Each point is reached from the start by the listed moves, each made 0, 1 or 2 times, or once backwards (-1), plus a little noise. Is the number of moves made odd or even? Then give how often each move was made.
In the rows, 128 means zero.

Moves:
(1): [153 112]
(2): [142 157]
Start: [131 125]
Points:
[120 169] => even (-1, 1)
[184 168] => odd (1, 2)
[145 154] => odd (0, 1)

Moves:
(1): [147 118 129 121 134]
(2): [133 144 130 121 126]
(3): [124 127 159 119 135]
(4): [141 137 137 156 131]
Start: [129 137 155 145 119]
Points:
[139 169 160 132 115] => even (0, 2, 0, 0)
[106 162 217 128 124] => even (-1, 1, 2, 0)
[142 176 232 143 131] => odd (0, 2, 2, 1)
[164 137 134 177 120] => odd (1, 0, -1, 1)
[151 107 179  95 135] => even (2, 0, 1, -1)

Moves:
(1): [166 131 125 124 133 139 130 132 130 121 130]
(2): [127 170 138 123 130 126 128 133 126 124 132]
(3): [129 118 163 127 124 137 127 132 126 133 133]
(4): [136 127 126 171 131 118 125 132 120 118 130]
(5): [122 126 132 124 170 120 132 131 128 125 131]
(6): [111 133 121 134 131 165 127 125 122 125 126]
(7): [132 129 123 129 120 128 163 131 125 121 130]
(8): [125 126 125 122 123 128 127 158 129 126 127]
(9): [120 127 128 137 125 131 132 133 171 123 129]
Start: [128 132 113 135 125 130 142 102 107 120 112]
Points:
[105 140 199 192 189  62 142 190  89 107 133] => odd (-1, 1, 2, 2, 2, -1, 0, 2, 0)
[173 138  72  97 110 108 221 111 160  99 114] => odd (1, 0, -1, -1, 0, -1, 2, 0, 1)
[150 128  94 161  70 123 161 161  56 106 110] => even (0, 0, 0, 1, -1, 0, 1, 2, -1)
[128 131  86  81 159  81 148 127 125 123 112] => odd (0, 0, -1, -1, 1, -1, 0, 1, 0)
[177 106  86 136 216 205 223  73  53  96 119] => odd (2, -1, 0, 0, 2, 2, 2, -1, -1)
[ 72 161 179 111  61 195 177 112 142 133 120] => odd (-1, 1, 2, -1, -1, 1, 1, 0, 1)

Moves:
(1): [148 134 124 132 105 134 126 123 136 115 114 121 128 135]
(2): [124 145 123 135 124 130 131 129 123 123 128 116 128 125]
(3): [132 124 138 125 131 130 119 133 124 128 137 122 126 126]
(4): [125 126 123 144  98 127 115 135 122 140 129 131 115 134]
(5): [130 118 133 145 143 127 137 126 130 127 131 124 124 124]
(6): [130 119 119 129 105 146 122 135 125 115 129 136 122 108]
(7): [124 132 143 129 133 112 153 136 146 140 140 128 146 121]
(8): [129 116 116 125 142 134 117 155 121 144 120 131 125 132]
(9): [116 134 138 120 133 140 127 128 145 135 131 122 135 136]
(10): [133 132 133 130 130 142 112 120 126 138 124 135 154 130]
(11): [142 130 111 114 124 153  99 130 139 149 160 136 126 146]
(12): [128 143 124 131 125 132 109 131 144 115 132 136 141 135]
Start: [126 136 124 135 125 126 121 124 143 129 122 132 119 133]
Points:
[117 174 134 147  97  92 103 164 135 210 206 118 125 152] => odd (-1, 2, 2, 2, -1, -1, 2, 0, -1, 0, 1, 0)
[139 118  64 134  79 145  86 180  93 145  79 114  47 152] => odd (1, 1, 0, 1, -1, 0, -1, 2, 0, -1, 0, -1)
[151 102  96 120  98 227  40 105 123 151 204 156  94 115] => odd (-1, 0, 1, 0, 1, 2, -1, -1, 0, 1, 2, -1)
[176 161 117 137 119 249  49 128 214 140 200 144 195 126] => odd (1, 1, 1, -1, 2, 2, 1, 0, 1, 2, 2, 1)
[117 173 131 169 112 116  76 146 151 138 158 154 166 131] => odd (-1, 1, 1, 1, 0, 0, 1, 0, -1, 1, 0, 2)
